Each row is a point. The points of each table are mixes of a few directions, plus a little noise. How many directions does each table use, and how many do they share? Where both have some left over, give the other angles between the two spaces (their principal angles), to ten degrees, smallest first.

First, 6 rows:
-65	11	-50
-9	2	-7
17	-3	13
66	-11	51
63	-10	48
-73	11	-57
Second, 5 rows:
-44	25	59
-52	-23	21
88	30	-45
4	15	10
3	-46	-45
Directions: first 1, second 2, shared 0; angles 60

First, 9 rows:
-31	73	-3	-7	-34	-2
-12	-56	5	-9	25	26
20	50	-31	1	-9	-34
-12	19	-72	-34	30	-9
-79	44	20	-21	-31	43
87	-95	34	43	27	-24
-1	64	69	36	-68	-8
59	-43	-38	5	41	-32
-32	-55	16	-13	19	40
Second, 7 rows:
-37	-30	63	-5	-14	-17
-26	-45	22	-16	15	-13
123	108	-23	57	-42	-112
-33	3	-12	-6	0	70
-7	-28	-10	-15	22	-4
-33	-15	-1	-13	8	50
11	9	-34	-3	14	24
Directions: first 3, second 3, shared 2; angles 60

First, 10 rows:
-13	-60	-10	62	138	48	17	-23	-60
7	36	5	-37	-82	-28	-10	14	36
-1	-4	-1	4	9	3	1	-2	-4
14	63	10	-65	-145	-50	-18	24	63
6	26	4	-27	-61	-22	-7	10	26
-9	-40	-7	42	93	32	11	-15	-40
7	30	4	-30	-68	-24	-8	11	30
-5	-22	-4	23	51	17	6	-8	-22
6	24	4	-25	-57	-19	-7	9	25
-12	-53	-9	55	122	43	15	-19	-53
Second (9 x 9):
6	27	4	-28	-62	-20	-7	10	27
1	30	1	-51	-75	-4	30	33	-1
-12	-17	-10	-13	37	48	70	27	-71
10	20	9	3	-43	-40	-52	-16	59
-4	26	-5	-66	-65	21	72	50	-39
1	-38	4	82	90	-15	-77	-60	34
-13	-49	-8	45	114	46	27	-12	-61
9	-2	9	45	8	-44	-85	-46	69
-2	4	-2	-14	-9	10	22	13	-16
Directions: first 1, second 2, shared 1

First, 10 rows:
13	-71	-19	-6	19	15	-17	53	-25	-43	26	102
12	98	-4	-72	12	41	28	16	-23	-1	-10	47
-9	-23	10	38	-7	-61	35	-6	21	-19	19	-28
-14	5	3	12	10	-19	94	54	-4	-44	57	42
-16	29	17	58	0	20	12	-8	59	30	35	-113
-32	8	51	-4	8	-63	-24	-95	-15	28	-43	-78
5	-8	26	-12	47	-7	-43	-1	7	-34	31	20
6	-39	-60	-10	-79	30	2	-11	-51	66	-86	17
69	66	-26	-42	25	36	-69	30	54	-38	14	34
-34	-64	2	34	-30	11	-15	-34	-30	58	-39	-46
Second (10 x 12):
3	9	27	-2	16	-96	39	-14	14	-56	24	13
-10	-13	-32	-21	-35	68	-5	3	-54	57	-53	22
-5	-2	17	18	48	63	-37	34	27	-5	56	-14
-9	23	41	11	19	-82	23	-35	26	-32	20	-39
-3	76	4	-20	-44	-44	19	-75	2	48	-70	-78
-1	-62	-15	11	11	44	-16	46	-17	-10	23	53
-12	-67	-10	50	-50	-36	-24	-50	0	47	-49	-68
42	75	13	-23	31	-75	32	21	61	-88	51	28
35	-41	-66	9	-35	72	-41	47	5	21	-17	35
-40	0	21	-32	37	85	9	27	-64	19	14	49
Directions: first 6, second 5, shared 5

First:
2	-3	52	-76	-59	18	17	-21	42	26	8	36	-10	4	16	32	55	10
-6	8	-124	181	139	-43	-41	49	-100	-62	-20	-86	24	-10	-38	-75	-131	-23
2	-3	48	-70	-54	16	16	-19	39	24	8	33	-9	4	15	29	51	9
3	-4	61	-89	-69	21	20	-24	49	31	10	43	-12	5	19	37	65	11
2	-3	47	-68	-52	16	16	-18	38	23	7	33	-9	4	14	28	49	9
2	-3	41	-60	-47	14	14	-16	34	21	7	29	-8	3	13	25	44	8
-2	3	-54	79	61	-19	-18	21	-44	-27	-9	-38	10	-4	-17	-33	-57	-10
-1	1	-20	29	22	-7	-7	8	-16	-10	-3	-14	4	-2	-6	-12	-21	-4
-2	3	-51	75	58	-18	-17	20	-42	-26	-8	-36	10	-4	-16	-31	-55	-10
Second, 8 rows:
91	-3	-27	38	-39	3	-4	-79	13	81	31	-12	-135	87	63	73	-16	-63
22	-22	25	80	42	-6	19	-37	-87	-4	-29	-51	-31	59	27	38	27	2
1	15	38	-1	-8	29	-16	19	20	25	23	-12	84	-55	-28	-50	54	30
6	2	-20	15	35	3	-13	36	-14	-14	3	-35	38	-45	-42	-46	-18	6
38	18	-55	21	-6	4	-32	6	38	36	36	-9	-17	-17	-9	-27	-47	-31
-24	-47	3	-101	39	-25	53	40	-50	-93	-64	-12	-39	-12	-43	32	-25	10
-29	11	24	-77	-61	7	4	-4	66	11	12	65	8	-8	15	13	21	7
-106	27	13	24	-1	-15	-11	19	13	-43	-13	66	92	-10	18	-31	4	38
Directions: first 1, second 5, shared 1

First:
-90	-17	148	146	42	-103	79	-71	26	74	-68	-29	-62	-248	105	54	43	106	143	12
28	5	-46	-48	-15	33	-26	24	-9	-25	22	10	21	80	-33	-17	-15	-33	-46	-6
24	3	-37	-39	-12	25	-21	18	-7	-19	18	9	15	62	-27	-15	-12	-27	-36	-3
17	5	-29	-28	-7	20	-15	13	-5	-13	12	6	11	47	-21	-10	-9	-21	-26	-3
-36	-7	61	61	17	-42	33	-29	11	31	-28	-11	-24	-102	42	21	18	45	58	4
-13	-3	23	22	7	-16	13	-12	3	12	-10	-4	-9	-40	16	8	7	16	22	2
31	6	-50	-49	-16	38	-28	24	-10	-25	24	10	20	84	-37	-17	-15	-36	-49	-4
1	1	-3	-3	0	1	-1	0	-1	0	0	-1	0	3	0	1	1	-1	-2	0
32	6	-51	-51	-16	34	-27	25	-9	-25	24	11	19	85	-37	-18	-15	-36	-48	-4
9	0	-15	-15	-4	10	-9	7	-3	-7	7	2	5	26	-10	-6	-3	-11	-14	-1
Second, 9 rows:
23	20	-30	-23	-10	16	-18	25	-24	-23	16	-5	13	86	-48	-19	-13	-37	-39	-11
16	1	-25	-23	-2	19	-16	-1	3	-6	17	10	12	30	-15	-5	-10	-11	-20	0
-2	-70	-36	-68	-25	36	11	18	63	-10	-16	38	-5	-79	86	8	9	19	-1	24
7	-7	-19	-32	-24	10	6	57	-15	-38	-18	-8	2	44	-9	-18	-4	-31	-27	-2
28	29	-31	-13	5	22	-35	-11	-20	-4	38	1	23	87	-61	-11	-15	-28	-38	-10
18	0	-31	-34	-12	23	-12	25	-7	-23	10	8	13	51	-16	-13	-8	-24	-33	-2
1	17	1	22	25	2	-25	-64	9	37	36	11	10	-11	-13	12	-2	19	10	0
-90	1	154	163	44	-113	82	-56	1	68	-72	-45	-63	-221	85	49	42	95	141	8
-6	8	15	14	1	-15	5	7	-13	-1	-9	-13	-5	5	-10	-2	1	-4	7	-4
Directions: first 1, second 3, shared 1

First (10 x 32):
14	-51	83	31	34	5	43	-49	1	34	46	-65	-40	35	30	-26	-10	-86	11	-53	-42	-29	-96	40	6	-3	-80	10	-22	14	-93	-12
-19	-21	-31	10	2	-8	-20	0	-3	-8	6	-17	-29	32	12	29	-11	-25	19	-30	65	-25	28	-30	-21	13	59	23	-35	-28	-11	10
-38	-6	-2	-28	-40	10	-17	51	-54	-36	-41	104	32	-84	-13	-51	37	30	-38	65	-20	-16	101	26	-18	7	-6	-49	9	-15	88	43
18	-12	-13	-32	24	11	9	0	28	-17	0	8	56	21	19	13	-28	49	3	13	3	28	4	-47	14	4	20	6	8	16	-7	21
-25	-7	-40	-15	10	-16	-15	21	6	-10	3	28	44	15	44	30	-21	28	13	11	66	20	50	-33	-9	21	48	12	-19	-13	2	26
92	15	48	28	-7	49	20	-67	35	13	-2	-133	-138	47	-132	-16	17	-48	3	-62	-106	-52	-134	0	18	-54	-26	38	23	23	-40	-74
-13	66	-53	14	-24	-20	11	16	-21	-6	-40	38	64	-93	10	17	23	42	-63	16	-27	65	14	-3	45	3	14	-122	78	10	104	-25
-23	-36	-9	24	31	-24	3	-20	7	17	37	-40	-5	50	67	38	-32	-50	29	-54	73	-6	-15	-20	-10	22	26	22	-43	-17	-62	6
-19	34	12	20	9	-44	-14	5	17	49	38	-7	-5	33	34	19	-12	-16	47	7	48	21	-25	56	-17	7	-41	61	-27	2	-61	-22
12	18	5	-51	-38	35	-18	45	-16	-39	-48	84	20	-58	-72	-56	33	77	-26	87	-60	-9	70	11	-9	-17	-15	-3	26	8	77	26
Second, 9 rows:
-17	40	59	6	45	77	-3	-14	34	-70	-43	43	-25	-39	2	104	5	-56	-17	150	73	-25	-96	-28	-7	-27	-4	-40	-2	-58	-37	5
6	-19	-24	-3	-18	-35	3	6	-14	30	19	-20	11	20	-1	-44	-2	24	5	-62	-32	9	39	12	4	14	2	17	0	26	18	0
0	-1	0	-2	-1	1	1	1	1	-1	0	-1	0	-1	1	-1	1	2	1	-3	-2	1	1	-1	1	1	0	3	-2	0	-1	-3
-6	13	21	4	14	25	0	-5	11	-23	-15	13	-8	-14	-1	33	4	-17	-4	48	25	-8	-31	-10	-2	-8	-2	-14	-2	-20	-12	2
-11	22	35	4	28	47	-2	-9	19	-40	-26	27	-15	-25	-1	60	3	-32	-8	88	44	-15	-57	-17	-4	-14	-2	-23	-2	-38	-23	2
0	-4	-3	-2	-4	-5	0	3	-3	5	4	-3	1	2	1	-6	1	4	0	-11	-5	1	8	2	-1	2	0	5	-1	6	4	-2
18	-45	-68	-7	-50	-90	2	16	-37	81	50	-50	26	46	-2	-115	-5	62	17	-166	-80	26	107	31	11	30	4	44	2	68	41	-2
-16	39	61	7	45	77	-4	-15	33	-71	-45	44	-25	-43	1	103	4	-57	-16	149	75	-24	-97	-29	-10	-25	-2	-41	-1	-59	-36	2
19	-50	-79	-12	-59	-101	4	19	-42	90	57	-57	31	52	0	-133	-6	71	18	-190	-97	33	123	35	12	33	6	52	3	79	49	-5
Directions: first 6, second 1, shared 0; angles 90

First (8 x 32):
0	-92	14	-30	29	-86	41	4	3	27	-3	56	-31	-55	-35	13	38	22	139	6	-28	92	24	18	-35	38	-45	-23	13	28	2	17
-7	-21	-8	13	-70	46	-100	-64	45	36	45	65	32	14	26	-39	-19	-22	-19	-32	2	6	54	13	9	-3	18	-9	-17	-37	27	-60
52	-45	-13	8	-20	42	-59	-44	38	38	-5	-16	12	25	55	44	-16	-21	-41	17	-16	9	48	-10	4	-11	10	4	0	-8	35	-8
-36	-46	1	0	67	-79	75	56	4	-12	-6	39	-9	-11	4	-3	28	13	54	20	10	34	-23	31	-23	84	-16	33	1	14	-54	22
13	138	4	-34	2	45	44	15	-83	-47	44	-79	81	12	-15	-27	26	-9	-52	19	44	-88	-75	-3	16	-91	29	-19	-55	23	-20	3
-19	161	8	1	-19	43	28	26	-72	-65	-11	-83	1	11	-51	-34	-20	6	-75	-19	27	-94	-74	-34	32	-85	25	-14	-3	-1	-10	12
24	19	-9	28	-37	2	-69	-28	46	39	-61	6	-35	41	32	21	-45	-19	-47	7	-10	8	25	-37	27	-2	11	10	18	-36	-1	-8
-29	-115	1	16	46	-13	41	32	16	-20	-2	12	-50	-35	-17	21	5	32	40	-23	-29	37	27	23	-33	64	-31	21	48	15	21	22
Second:
16	37	-16	23	68	-68	58	69	30	44	-37	12	6	43	79	26	2	0	-6	113	38	9	-39	-8	23	54	8	54	-28	31	-83	33
14	-7	-2	-15	-2	24	-8	-17	-7	0	40	-5	48	1	15	-5	18	-13	-10	3	6	-10	6	17	-8	-14	8	-6	-27	4	9	-14
-28	118	20	-13	-53	-78	-9	-6	-19	18	-46	56	-35	-14	-67	-59	-7	3	71	-14	10	19	-36	-34	26	-36	-5	-44	-10	-21	-42	-10
-44	-34	-7	10	-2	114	-19	-6	-18	-86	92	-34	80	23	23	-38	4	-22	-124	-74	21	-88	-1	57	-21	21	39	40	-15	-33	20	-39
-18	-37	-1	22	-34	-25	-42	-18	49	51	-13	74	-57	-27	-18	-16	-22	21	67	-9	-25	56	49	-12	4	18	-23	-18	29	-5	27	-14
31	-12	-17	6	-9	89	-52	-31	8	-24	22	-58	65	58	68	25	-10	-43	-133	-12	13	-60	11	11	1	-9	41	32	-17	-33	12	-22
3	35	13	3	32	-94	64	48	-14	9	-101	-15	-102	-24	-55	33	-9	35	74	32	-21	42	-30	-48	10	4	-37	-13	47	23	-25	58
30	-98	9	-37	1	41	6	-39	-30	-12	43	-35	-3	-63	-43	30	27	19	59	-36	-46	29	45	18	-38	-38	-32	-46	19	33	83	9
Directions: first 6, second 6, shared 5; angles 30

First:
-19	-30	18	34	-31	-19	7	-36	-10	30	0	45	50	24	24	0	13	-13	-25	18	37	33	10	22	-57	17	57	24	-20	-42	-65	18
44	68	-40	-78	73	45	-16	83	23	-67	2	-104	-113	-56	-55	-1	-28	31	57	-40	-85	-74	-24	-50	130	-38	-129	-56	45	96	148	-42
-30	-46	27	54	-50	-31	11	-57	-16	46	-1	71	78	39	38	1	20	-22	-38	27	58	50	17	35	-88	26	88	38	-32	-65	-101	29
7	10	-6	-12	11	7	-2	13	4	-10	0	-16	-18	-8	-9	0	-5	4	9	-6	-14	-12	-3	-8	21	-6	-20	-9	8	15	23	-7
-11	-16	9	19	-17	-11	4	-20	-6	16	-1	24	27	13	12	1	7	-8	-13	10	20	18	5	12	-31	10	30	13	-11	-23	-35	10
-18	-28	16	31	-29	-18	6	-33	-10	27	0	41	44	22	21	1	11	-13	-23	16	34	29	9	20	-52	15	51	22	-18	-38	-58	17
-12	-19	10	22	-19	-12	5	-23	-6	19	0	29	32	15	15	0	8	-9	-16	11	23	20	7	14	-36	11	36	16	-12	-26	-40	11
43	68	-40	-78	73	45	-16	82	23	-67	2	-104	-114	-55	-55	-1	-28	31	57	-40	-85	-74	-24	-50	130	-38	-129	-55	45	96	148	-42
-6	-9	5	10	-9	-6	1	-10	-3	8	0	14	15	7	7	0	5	-4	-7	5	11	10	3	7	-17	5	17	7	-6	-13	-19	6
Second:
-31	-45	26	53	-52	-34	10	-59	-16	43	0	72	78	37	36	3	18	-22	-38	25	59	51	18	33	-90	25	88	37	-33	-65	-99	30
-36	-54	32	65	-61	-36	15	-68	-17	56	-3	85	93	46	43	2	26	-25	-46	33	72	61	21	45	-106	33	106	46	-38	-79	-123	33
6	11	-9	-13	13	10	-4	14	3	-8	0	-19	-19	-10	-11	-1	-3	7	9	-5	-13	-12	-2	-8	20	-5	-21	-7	8	17	24	-8
23	35	-21	-42	40	26	-8	41	13	-36	1	-55	-60	-29	-27	-1	-15	17	29	-21	-43	-39	-12	-26	67	-21	-65	-30	24	49	75	-23
14	19	-9	-21	19	13	-3	25	3	-19	2	-31	-31	-16	-14	2	-10	8	13	-11	-22	-21	-6	-15	37	-11	-36	-17	13	25	41	-11
40	66	-37	-75	70	41	-16	77	23	-63	2	-96	-107	-52	-52	-1	-27	29	52	-40	-81	-71	-21	-45	124	-36	-120	-51	43	89	140	-39
-23	-33	22	37	-33	-19	6	-39	-11	34	-2	49	57	29	28	0	13	-17	-26	20	43	36	11	23	-63	21	61	27	-21	-45	-68	19
6	5	-6	-9	7	4	0	10	2	-8	-2	-12	-14	-6	-9	0	-2	1	6	-5	-10	-8	-4	-3	15	-7	-14	-9	5	10	15	-5
Directions: first 1, second 1, shared 1

First:
-36	-4	-8	28	-39	-66	-15	-39	4	9	28	35	-37	-43	37	-64	17	12	-22	-31	-9	-15	28	49	32	-11	-22	-54	-9	-32	24	19
87	-34	58	-83	47	78	50	44	-27	3	-77	-91	4	35	-133	88	12	8	37	32	-3	-5	-18	-131	-51	3	56	88	-44	-1	-15	-22
-10	-45	39	0	-13	-5	19	-53	-38	-16	-28	56	-30	-19	23	-59	-50	14	0	20	-24	18	0	87	73	-2	-39	52	-33	27	-13	13
-34	63	-69	42	-32	-76	-46	25	63	33	79	-37	-3	-23	20	5	91	-6	-29	-64	23	-44	35	-61	-59	-9	29	-142	40	-76	49	7
-44	7	-20	41	-16	-19	-19	-30	0	-13	26	69	8	-9	82	-52	-39	-8	-14	4	0	19	-4	104	47	4	-44	-9	22	31	-9	10
-17	-39	32	4	-39	-66	9	-57	-18	10	-4	30	-65	-54	1	-75	16	27	-16	-28	-24	-19	36	40	50	-18	-17	-22	-49	-41	27	24
-20	64	-64	31	22	36	-36	51	38	-7	42	-6	69	41	49	52	-7	-33	0	9	31	17	-26	-7	-44	17	3	-29	74	34	-17	-17
20	-46	50	-28	0	8	31	-27	-35	-8	-43	9	-31	-12	-32	-21	-20	16	9	14	-21	5	1	15	33	-5	-6	54	-46	6	-6	4
-27	8	-15	24	-6	-3	-11	-13	-1	-12	16	40	11	1	50	-24	-28	-8	-6	7	1	17	-6	62	24	4	-27	0	20	25	-9	2
83	-21	45	-78	47	73	42	55	-14	7	-64	-102	10	37	-133	98	25	5	35	21	3	-11	-15	-150	-67	0	65	65	-34	-10	-9	-23
-9	51	-50	19	27	42	-26	47	27	-9	28	-4	65	42	39	51	-16	-29	5	17	26	19	-28	-4	-37	18	2	-7	61	40	-22	-18
Second:
-7	-21	25	-13	36	42	-23	-25	-9	-40	-44	-4	8	33	-45	4	-9	-68	-3	62	-10	-7	-31	17	-6	-12	17	-5	23	-13	12	12
20	27	-49	8	42	59	8	14	-3	-20	7	-10	61	34	20	43	-10	-32	9	60	9	13	-51	14	-25	22	-1	20	49	21	-46	13
-2	-19	73	-32	-55	-60	19	41	4	55	0	-6	-60	-37	-19	-4	-4	99	19	-123	10	3	80	-72	13	-11	2	38	-86	28	32	-64
-15	-7	-7	10	6	-4	-17	-34	-2	-21	-3	11	-5	-3	-1	-26	10	-42	-15	35	-12	-12	-11	33	6	-8	0	-37	17	-29	13	27
0	14	-36	13	23	24	-5	-17	-1	-22	1	3	28	14	15	3	4	-38	-9	48	-3	0	-33	33	-6	6	-1	-17	38	-11	-15	29
-14	4	-36	28	26	15	-22	-50	-6	-40	-3	15	17	10	11	-23	15	-71	-24	73	-11	-12	-38	61	4	-8	-3	-50	48	-40	2	51
13	-25	96	-52	-62	-54	25	71	6	72	-5	-22	-63	-29	-39	23	-21	131	33	-150	15	16	93	-111	10	-6	8	76	-106	56	29	-93
2	24	-81	34	57	60	-13	-41	-6	-54	4	9	66	33	30	7	5	-97	-17	121	-7	-5	-80	77	-14	12	-3	-38	90	-29	-33	63
-4	9	12	0	-72	-87	24	35	15	69	46	5	-49	-59	34	-19	11	117	8	-128	9	-1	78	-44	18	5	-16	10	-68	13	15	-38
Directions: first 3, second 3, shared 1; angles 40, 80

First:
7	-44	-27	16	-91	-26	13	-4	32	-16	3	17	-2	-13	-45	18	19	-55	55	30	-26	27	-42	3	-16	-33	-12	5	-16	-29	-23	38
27	-52	-32	-25	-56	-12	-22	-19	-14	87	48	40	-77	44	40	18	-32	-59	-33	-40	-52	39	-15	28	-28	-31	20	-62	48	-11	54	-59
-17	-37	20	12	18	41	-10	-27	-19	2	3	2	-6	13	-15	12	-13	32	-53	-42	-26	38	39	22	5	21	-10	10	66	-22	-4	33
0	105	-17	1	14	-71	32	56	35	-56	-36	-47	66	-49	-14	-30	20	-19	126	111	66	-87	-57	-55	4	-18	6	35	-143	63	-37	-18
-4	47	30	3	40	13	8	31	27	-75	-37	-2	53	-31	-1	-26	62	45	3	26	77	-52	9	-36	32	31	-8	24	-60	-21	-7	33
73	-6	-21	-30	-30	-11	20	-15	-38	44	10	51	-39	-29	26	8	23	-34	28	-20	-14	6	-26	71	-39	-29	41	-73	-18	25	-25	-59
-58	13	-6	18	63	-2	-13	-20	-42	48	15	-76	-7	37	-12	10	-113	21	-13	-9	-59	28	30	-3	-2	5	-8	43	69	72	-5	-15
-29	-25	51	7	49	68	-31	1	16	-36	-8	16	10	30	19	-8	33	71	-114	-55	35	3	66	-28	44	57	-24	17	55	-78	51	49
Second, 9 rows:
-17	31	31	-21	12	16	19	-3	33	-12	-18	-18	1	-7	-48	20	38	23	-24	-20	-18	42	29	-11	1	8	-22	17	8	6	-35	29
12	-24	-23	17	-8	-11	-14	3	-25	11	14	14	1	5	37	-16	-30	-17	18	14	15	-31	-24	8	-1	-7	17	-14	-6	-7	25	-21
-50	91	87	-57	36	40	51	-7	91	-35	-53	-51	-1	-20	-134	56	105	65	-67	-55	-54	114	85	-29	2	26	-63	51	28	21	-97	77
4	-10	-9	6	-3	-4	-5	1	-9	5	6	5	0	2	13	-7	-12	-7	8	6	5	-12	-7	2	0	-3	6	-5	-2	-3	10	-9
50	-92	-90	59	-35	-42	-52	9	-93	35	53	51	2	22	136	-58	-108	-67	67	55	55	-119	-86	29	-1	-27	64	-52	-27	-22	98	-79
38	-70	-67	44	-26	-31	-39	7	-71	27	40	39	1	17	103	-44	-83	-51	51	42	41	-90	-67	22	-2	-21	49	-39	-20	-15	75	-62
15	-26	-24	16	-8	-12	-14	2	-25	12	14	15	0	6	38	-16	-30	-18	17	15	13	-32	-23	8	0	-8	17	-12	-8	-5	27	-21
-24	42	41	-27	17	19	25	-4	41	-17	-25	-23	-1	-9	-64	27	51	32	-31	-26	-26	55	40	-14	-1	13	-30	24	11	10	-46	36
-29	56	55	-37	22	26	32	-6	56	-20	-32	-32	-2	-13	-81	35	66	42	-41	-34	-33	73	53	-16	2	17	-38	32	15	13	-59	48
Directions: first 5, second 1, shared 0; angles 50
